Each row is a point. Two turns around zero, p and q, are shown by what they do to some points. Where does a point land after both, in the order given? Backwards means that the second turn is done in reverse. Each puzzle has new turns, and all numbers are rounded.

Turn p:
+1.82, -1.51, -1.52 -> +1.12, -2.57, -0.19
+0.10, -2.17, -1.73 -> -0.73, -2.65, -0.36
-0.79, +1.58, +3.10 -> -0.11, +3.14, +1.69
-2.88, +2.04, -0.31 -> -1.93, +2.35, -1.82
+0.77, -0.92, -0.32 -> +0.37, -1.14, +0.33
+0.99, +0.98, +0.78 -> +1.29, +0.87, +0.35
Turn q:
-1.71, +1.18, -0.84 -> -1.42, +1.64, -0.59
-2.46, +0.20, +1.21 -> -2.37, +0.51, +1.29
-1.52, -0.53, -0.65 -> -1.59, -0.08, -0.69
+2.94, +0.11, +1.68 -> +2.88, -0.79, +1.59
+2.75, -0.97, -1.40 -> +2.50, -1.28, -1.61
Where do these land?
p, then q: -3.01, -2.01, +1.67 -> -3.40, +0.69, +1.97
p, then q: -0.20, +1.13, -0.97 -> +0.32, +0.61, -1.34
p, then q: -0.56, +0.41, -2.81 -> -0.59, -0.43, -2.80
q, then p: +2.18, +0.73, +1.73 -> +2.12, +0.18, +1.94
p, then q: +1.58, -0.25, +0.38 -> +1.24, -0.89, +0.61

Turn p:
-0.65, -2.71, -0.11, +1.51 -> +0.33, -1.98, -1.02, +2.24
-0.13, +1.90, -1.46, -2.70 -> +1.31, +2.55, -0.43, -2.15
+0.74, -1.80, +1.11, -0.15 -> +0.96, -1.72, +0.91, +0.56
+0.08, -1.76, +1.26, +0.59 -> +0.21, -2.07, +0.38, +0.75
-1.77, +2.69, +1.05, +2.08 -> -3.74, +0.21, -0.83, -1.03
+1.72, +1.68, -1.86, -1.33 -> +0.92, +3.01, +0.98, -0.37
Turn q:
+1.16, +2.95, -1.86, -0.89 -> +1.06, +1.05, -0.81, -3.38
-1.12, -0.50, +2.86, -1.19 -> -1.79, -2.49, +1.23, +0.45
+0.08, +0.75, -1.32, -1.77 -> -0.29, -0.06, -1.69, -1.58
-1.55, -1.54, -0.09, +2.94 -> -0.56, +2.01, +1.21, +2.76
+1.42, -1.66, +0.42, +0.91 -> +1.57, -0.51, +0.06, +1.75
Where do these land?
q, then p: +2.45, +2.31, -1.93, +0.37 -> +1.72, +2.20, +2.41, -1.27
p, then q: -2.00, -0.97, -1.83, +0.46 -> +0.98, +2.41, -1.31, -0.11
p, then q backwards: +2.00, -0.51, +1.00, -0.59 -> +0.73, +0.68, +1.74, +1.26
p, then q: -1.66, -0.98, -0.34, -1.92 -> +1.52, -0.19, -2.24, -0.39
q, then p: -0.80, +0.15, +3.12, +1.67 -> -1.42, -3.21, +0.73, -0.57
